Each row is a point. The points of each table are mixes of a few directions, plus a little noise. Count the directions of each table, and those that both share. Where both have some left over, give the other angles between the two spaces (their principal angles), to ten degrees, smallest first.

First:
[[-109  -14  -77]
 [  45    6   32]
 [   4   -1    2]
 [  -6    0   -4]
 [  65    7   46]]
Second:
[[-22 -10  33]
 [ 47 -85 -85]
 [-31  57  56]
 [ 39  47 -56]
 [ 18   2 -28]
 [-30  12  48]
 [-22 -24  31]]
Directions: first 1, second 2, shared 0; angles 80

First (7 x 8):
[[-62 -12  22 -20  51  29  48  25]
 [ 34  19 -36   2 -59 -20 -28  10]
 [ -1  56 -33  -9 -47 -69  -5  11]
 [ 48  10  47   8  -8  27  16  -2]
 [-19 -45 -38  24  47  -3  -2 -69]
 [ 61   0  49  -4 -40  76   9  55]
 [-55 -25  -9   0  52 -38 -39 -34]]
Second (10 x 8):
[[  32   67   21    1  -26  -40  -12   16]
 [  35   45   13  -15  -87  -73   19   -1]
 [  10  -22  -24   17    0  -22  -40  -41]
 [ -58 -121    4  -22   11   33   22  -27]
 [ -47   -5   17   -4   69   25  -16   20]
 [  10   28   48  -14  -12    6   17   34]
 [   7   10  -40    7  -21  -28    1  -19]
 [  -7   14  -48   25   56   42   -8    4]
 [  52  -50   67    2   -4  104   19   21]
 [ -33   34  -57    3   13  -46   -2   -8]]
Directions: first 5, second 5, shared 4; angles 90

First (11 x 11):
[[ -28  -49   36   -7   16  -16   66   72  -13  -34  -46]
 [ -14   11  -25    8  -29  -24  -32  -23    1   -5   -5]
 [ -34    1  -14   37  -34  -71  -19   14   11  -22  -29]
 [  -1   29   -2   39  -37  -52  -43   14   28  -14  -11]
 [ -40  -13  -46   -8  -11   -6   -8  -65  -21   11    5]
 [ -27    6   24   16  -16   15   -2   -9   24   -5   -1]
 [  84   11   14  -42   16   27   -3   60  -18   -7    1]
 [ -12    0  -18   12   42   29   13  -74    2   50   50]
 [   6    7  -60   16   58    5   -2 -102  -13   73   70]
 [   8   29   30   22  -16   12  -22    6   35   -2    8]
 [  58  -32   61  -92   10   81   52  107  -37  -46  -41]]
Second, 9 rows:
[[  -1   -3   -3    1   -2    0    1    0    4   -2    2]
 [   8   45   40   -8   29    7  -14    2  -63   38  -30]
 [  -7  -41  -36    7  -26   -7   13   -2   57  -34   27]
 [ -15  -86  -75   15  -55  -14   27   -5  121  -72   56]
 [  14   78   68  -14   50   13  -25    4 -110   65  -51]
 [ -10  -59  -51   10  -37   -9   18   -3   82  -49   38]
 [   7   40   35   -7   26    6  -12    2  -56   33  -26]
 [   6   36   31   -6   23    6  -11    2  -50   30  -23]
 [  -2  -10   -9    2   -7   -2    3   -1   15   -9    7]]
Directions: first 5, second 1, shared 0; angles 70

First (10 x 14):
[[  -6   31   42  -36   52   -7   -5   33    7  -70  -28   -5  -24   46]
 [  43  -44   13   43  -60   30  -21   44  -16   22  -15   43   77  -39]
 [ -16  -14  -13    2    4  -42   60  -33   -4  121   33  -32   -6  -54]
 [   6    6   -5   19  -15    6   -9  -13   -5  -26   -1    9    3   16]
 [  -3    4  -12  -16  -10   37  -72   27   13  -61  -23    9   -9   21]
 [ -17   -3  -18  -51   63   10   57  -12   27   22   50  -16  -29   -8]
 [ -37   47    7  -69   72   -9  -14    3   26  -59   -7  -34  -73   47]
 [  32  -13  -28   35  -38   79  -50    5    2 -116    7   58   33   41]
 [ -26   12    3    0   -7  -56   -1  -15   -7   74  -19  -40  -23  -21]
 [  25  -24   13   81  -65  -48   52  -37  -41   96    3    8   54  -47]]
Second (10 x 14):
[[ 53 -89 -48   9 -19 109  40  28  16  21  83  69  85 -62]
 [-28  59  28   3   4 -54 -41 -17 -12 -48 -56 -31 -50  56]
 [-25  18  17 -17  19 -56  19  -8  -3  60 -14 -39 -28 -14]
 [  4 -18  -6  -5   3   8  20   5   4  33  18   3  12 -25]
 [-26  11  17 -24  25 -60  34  -7  -2  89  -5 -44 -26 -31]
 [-32  76  34   6   2 -63 -58 -22 -14 -76 -73 -36 -63  77]
 [ 24  -5 -14  24 -24  56 -38   6   0 -94   1  42  22  35]
 [-23  13  15 -19  20 -53  24  -8  -2  68  -9 -38 -24 -21]
 [ 22 -14 -15  17 -18  49 -21   7   2 -61   9  35  23  17]
 [ 31 -50 -28   6 -11  63  21  16   9   8  46  40  49 -33]]
Directions: first 5, second 2, shared 2
